Each row is a point. To make a cloud, some directions were put in groups of two or more. Within a group, all points are equally far from the middle, so they leave a hole (a ring in 2 directions, a hollow ball in 3). The other directions are filled evenly. Then the cloud was stretched, turned, moved and blurred a little. Count the holes, and give their numbers of directions, smallest first.
In the rows, 128 means zero.

Cloud, 14 rows:
[[162 180]
 [ 94  70]
 [149  72]
 [158  72]
 [ 75 179]
 [170  79]
 [124  90]
 [127 163]
 [157 186]
 [149 163]
 [142 125]
 [184 104]
 [186 110]
 [ 90 127]]
Holes: 0

Cloud, 13 rows:
[[119 114]
 [173 148]
 [124 154]
 [204  93]
 [137 157]
 [183 182]
 [106 109]
 [148  87]
 [165 175]
 [ 74  70]
 [ 91 120]
 [188 181]
 [152  88]]
Holes: 0

Cloud:
[[159 115 146]
 [174  76  89]
 [ 39  99 174]
 [164 172 145]
 [153 153 107]
 [102 163 196]
 [120  93 190]
 [ 70 104 212]
 [159 110 142]
 [160 117 106]
 [135 170 166]
 [179 121 147]
 [105 138 132]
 [140 106  96]
 [200 118 143]
 [ 71 117 143]
 [198 128 103]
 [ 79 103 152]
 [212 158 184]
 [135 169  94]
 [166 121  64]
 [155 177  77]]
Holes: 0

Cloud (19 x 3):
[[132 194  98]
 [177 139  75]
 [154 145 141]
 [ 96 132 158]
 [112 222 121]
 [148 105  78]
 [ 41 143 135]
 [112  89  65]
 [172 124 138]
 [114 115 122]
 [ 58 120 138]
 [114 161 175]
 [102  71  58]
 [128 208 136]
 [118 133 185]
 [186 153 101]
 [125  61  90]
 [171  99 160]
 [163 170  95]]
Holes: 0

Cloud:
[[140 149 159 162]
 [ 84 193 125 114]
 [160 172 159 118]
 [184 128 141  75]
 [165 153  92  88]
 [182 136 148  81]
 [ 96 190 117  65]
 [ 87 192 103 100]
 [ 84 185 139 130]
 [128 167 170  67]
 [ 94 105  94 104]
 [164 120 103  54]
 [110 148 169  51]
 [154 104 177  75]
 [ 90 105  96  99]
 [124 107 184  80]
 [152 121 143 161]
 [ 62 130 126 106]
 [ 74 158 100 123]
 [ 97 139 163  47]
 [121 105  99  42]
 [113 147  97  35]
 [ 65 157 127 127]
 [153 121 118 156]
 [120 102 184  98]
 [ 96 187 115  60]
 [171 137 166  76]
 [164 104 170  74]
 [110 144  99  34]
 [104 145 104  32]
 [155  78 155 107]]
Holes: 2 (2, 2)

Cloud (28 x 4):
[[110 205 146 174]
 [ 80 158  92 135]
 [107  71 154  94]
 [ 62 153 126 166]
 [180 112 144 166]
 [ 84 135 126  87]
 [ 93  66 138 161]
 [190 115 194 118]
 [169  76 142 161]
 [126 115 192 100]
 [159 161  87 169]
 [ 37 158  82 109]
 [ 83  77 155  84]
 [116  54 175 116]
 [ 93 208 116 129]
 [126  43 156 112]
 [102 128 137 128]
 [ 74 154 136  93]
 [153  95  72 106]
 [ 73 102  62 138]
 [105 118 123 158]
 [127 171 153 116]
 [108  79  86 210]
 [127 144 160 201]
 [ 90 150 131  73]
 [ 83  82 147 203]
 [120 179 138 169]
 [112 108 126 193]]
Holes: 0
